Rows are points. Each copy is the shape, with its points in the same order, stretched, turned, moved and blurred by noise. Say if it was mirrored as well.

Shape (6 x 3)
[[ 33  21   5]
 [ 28  15   4]
 [  7  44   9]
 [-62 -71   8]
 [ 26  20  35]
 [ 11  -7 -11]]
Copy 1 (6 x 3)
[[ 28   9   3]
 [ 38   7   5]
 [  2  28 -21]
 [-28 -38  82]
 [ 29 -12 -10]
 [ 21   4  24]]
Copy 1 is: mirrored
Copy 2 (6 x 3)
[[ 36 -13   3]
 [ 24 -11   7]
 [ 14 -25 -23]
 [-74 -29  38]
 [ 32 -40   8]
 [  4  -1  13]]
Copy 2 is: mirrored
Copy 3 (6 x 3)
[[-24  24 -54]
 [-24  20 -46]
 [-26  54 -29]
 [ 53 -42  55]
 [  7  40 -50]
 [-22  -6 -23]]
Copy 3 is: only turned

Shape (8 x 4)
[[-14 -19   1 -13]
 [-43 -26  55  -2]
 [ -1  23  29  20]
 [ 37  -6 -25  20]
 [  7  38 -45  23]
 [ 18   4 -24   2]
 [ -1  -3  34  37]
 [  7  35   2 -20]]
Copy 1 (8 x 4)
[[ -3 -34   6 -14]
 [ -9 -28  26 -95]
 [ 18  39  30 -37]
 [-14  22  22  52]
 [ 17  49 -34  50]
 [  6   5  10  37]
 [-15  38  34 -43]
 [ 52   5  23  -2]]
Copy 1 is: only turned
Copy 2 (8 x 4)
[[ 21  -2 -25  -2]
 [  4 -19 -27 -64]
 [-44 -16   2 -10]
 [ 12   3  22  37]
 [-25 -22  -9  73]
 [  3   4  -4  39]
 [-19 -22  15 -30]
 [-41  10 -24  29]]
Copy 2 is: only turned
Copy 3 (8 x 4)
[[-16  15  -2  -9]
 [-55  31 -37  28]
 [ -7 -10 -32  52]
 [ 34   8   3  -8]
 [ 24 -33 -24   0]
 [ 19  -4   5  -6]
 [-10  16 -44  41]
 [  4 -37  13  32]]
Copy 3 is: mirrored

Shape (14 x 8)
[[ 15  26  17  21 -22 -48  30  50]
 [  4   5 -30  27 -12   9 -40  41]
 [  2   6 -16 -55 -74   9  -7 -13]
 [  3  19 -29  20   9 -78 -47  15]
 [  9 -17  64   6  -7   7  38  25]
 [  6   4   4 -13  25  34  60 -17]
 [-37   8  28 -38  31  25   9 -39]
 [  3   7 -28  18  26  36  -8   8]
 [-58  59  22   9  -9 -11   1  17]
 [-21  -1  13  22 -26   5  13 -29]
 [  6 -24  20  18  15 -43 -23  -5]
 [-21   6  32  -9 -46  13 -27  23]
 [ -7 -17 -62   1  -2 -39  -6  50]
 [-19   1 -32  -2 -32 -16 -28   3]]
Copy 1 (14 x 8)
[[ 37  68  -4 -42 -66 -17  -6  50]
 [-14  43  -9  -9  47   7 -18  39]
 [-37  19 -47   5 -10  22 -18 -24]
 [ 55  79 -64  -7  33 -46 -45  66]
 [  6   3  53 -33 -54   8  -1 -25]
 [ -5 -45  44  -2 -34  -3  46  -3]
 [ 19 -33  12  -7   2 -25  35 -65]
 [ -9 -16  21  -4  40   1  21  24]
 [ 52  57 -12 -46 -29 -14  50  -2]
 [ 17   4  10   5 -19  45  11   1]
 [ 39  27 -11   2  16 -13 -49   9]
 [ -6  35  -7 -32  -4  15 -14 -39]
 [  2  82 -29  40  21 -15 -19  74]
 [  4  47 -39  18  25  14 -19  23]]
Copy 1 is: only turned
Copy 2 (14 x 8)
[[  1  30  31 -22  89   6 -33 -10]
 [  4  60  16 -29  -5  15  -7  40]
 [ 56  11  -1  21 -39 -25 -29 -47]
 [ -2  -1   8 -39  44 -54 -27  77]
 [ -7  -2  46  33  45  53 -24 -37]
 [-46 -15  37  43  -2   5  34 -31]
 [-56 -50  16  35 -48 -12 -23 -42]
 [-37  30  25   3 -26  15  25  27]
 [-60  24  -1 -29   4 -19 -78 -37]
 [-18  14  -2  46  13 -11 -48 -16]
 [ -2 -25  15  20  46  -5 -24  46]
 [ 21  32   9   1 -18  27 -59 -32]
 [ 17   5 -25 -48  31 -22  23  40]
 [ 18  23 -20  -5  -6 -28 -29  15]]
Copy 2 is: mirrored
